Each wall is flat, endless, passes through zero and stands at right angles to its row. A trip goes straight from one point to another. List the walls that it crosses, first one first.

Walls:
(1): [-12 -20  20]
(2): [-30  19 -14]
(3): [-19 -40   8]
(4): [  7  32 -49]
(5): [ 15 -11 -14]
(6): [-47  27  29]
(7): [  2 -22   4]
(8): [-13  -8 -48]
Trips:
[38 20 30] to [-15  23  60] => 6, 1, 2
[-49  40   8] to [42 20 13] => 2, 6, 5
[  6 -20 -28] to [ 20 -18 -27] => none
[  4 -48   2] to [57 20 26] => 8, 3, 1, 7

Walls:
(1): [ -5 -27  28   3 -11 -12 -36  11  15  20 -29]
(2): [ 20 -33  11   8 -26 -16 -20  49  -2 -10   3]
(3): [-29 -51 -20  -8 -16 -36   6  12  10  13 -11]
(4): [-34  12 -30 -40  14  14  -5 -36  18  28  -2]
(5): [-23 -20  17 -48 -20  34 -39  43  26   3  43]
Trips:
[-28  19  11 -10  16 -32  13  18  17  20  13] to [-16  50  20 -14  15  -5   0  12  40  46  10] => 3
[-32 -33  14 -29  -1  42  -2 -12  31  31  -9] to [ 28  16  18 -10 -28   7  39 -13   8  -1 -19] => 3, 5, 1, 4
[31 13 13 -1 22 26 -1 19 10 -7 -2] to [ 33   7 -17 -20  16 -14 -26 -17  -6 -11 -52] => 5, 1, 2, 4
[-15 -15   0   4   1  -6  32 -17   7  -4 -31] to [ 29  19  21   3 -18 -26  27  20  23  33  -7] => 4, 2
[-17  15  14  -7 -52 -25   7 -17   1  43   7] to [-40 -17  17  38   2  22 -28  29  27 -11 -15] => 2, 4
[ 35  10  16   7  27   2  39 -18  26   3 -10] to [ -1  -6  23  16   5  60 -26  -2   4  13   1] => 1, 5, 4
[ 35   7  27 -13  -5 -12   2 -11 -13   5 -23] to [  8  14  17   1 -50  -2  -6  -2 -11 -23 -39] => none

Walls:
(1): [ 11 -33  -2 -27  -2  22  -4 -23  -2   2 -26 -13  19   8   3 -13 -42 -14
  -7  16  -6 -14  11   0]
(2): [ 14  -1 -18   2  18   1  15   3 -10 -24   9  -5  11 -12  20   5   3  -6
 -33  -8   4  -9   4  17]
(3): [-12 -14   1   9  17 -22  -6  -2 -11  12  27  -2 -16   7  32   8   3  29
 -20  -7   3  12  -1   7]
(4): [ 19 -10 -27  37 -36 -21 -19 -13  35 -16  -4   5  32 -15   6 -18 -19   2
 -17 -14 -24   4   2  20]
(5): [-32  -1  16   0   5  -8 -19  32 -12   8  -8   1  24  20 -12 -10 -16  25
  11   8  16  -5  26   8]
(6): [-23   3  10   5  24 -26   9 -24  25 -21   9  17 -13   5 -11 -21   1 -12
  21   9 -27 -10  18  16]
(7): [ 16  19   7 -17 -22   8 -17 -30  20  -7  -5 -18 -12   3   6  -1  27   7
  -7 -13  -7  -9  -9 -16]
(8): [  7  13   6   4  -9   1  -1 -14   2   3  11   2  11   7   9  17  19   3
 -13 -11 -11   2  -1  -2]
(9): [ 14  35 -15   6   5  -3  15 -10   4 -31 -18  -8  -9  23 -24  -1 -17 -27
  14   4   1  -3 -18 -22]
Trips:
[ -4  26 -21  17  -5  24 -12 -11 -20  15  -4  -1   6  17   2  17 -31 -18
  -6   8   9   3  53 -33] to [ -3 -13 -13  13  11   6   5   9  -8   8 -22  11  33  -7 -13  -4 -11 -12
  11  -6   7   4  -4 -22] => 8, 4
[ 11 -15  -7 -14   2  -9   6  12 -12 -11  -4   1 -11  -5   3  -4   1  -2
   9 -26  33  22 -11  20] to [ 32  -7  -3 -12  16 -10  22  11   2  -9  11   9  20  -2  -8  -7  -4 -17
  25  52 -13 -11  -8  15] => 9, 3, 1, 6
[ 24   7  -8   0   8 -14  26   8  -6 -36 -21  26  21  17  -8 -25 -24   1
   0  -5   0   9   6  14] to [ 22 -45  -6 -12  19 -14  -3   7  -5  17   6  18 -27   1 -11  19   9  -2
  -4  19  -2   1   7 -23] => 5, 4, 3, 9, 2, 6
[  2 -33  -2   5  -2  11   9  -4   1  -9   2  -9   9 -38  -4 -30  21   2
   3  -1 -24  26  24  -4] to [  3   4  11   0  23   3  -2   5  30   1  -4  -7  33   6 -41  -9   8 -19
  40  -8 -16  -6  21  17] => 2, 5, 9
[  0  19  19 -16 -23  22   3   4  -3  -6 -15 -12   3  18  -2 -22 -37   4
  -3  17   4  -5  -2   4] to [ 15  11   7  10  -1  14 -10  14  -3  22  44 -10   0   0   2  24  29  23
  -2  30 -20   2  28  30] => 9, 8, 3, 1, 2, 7
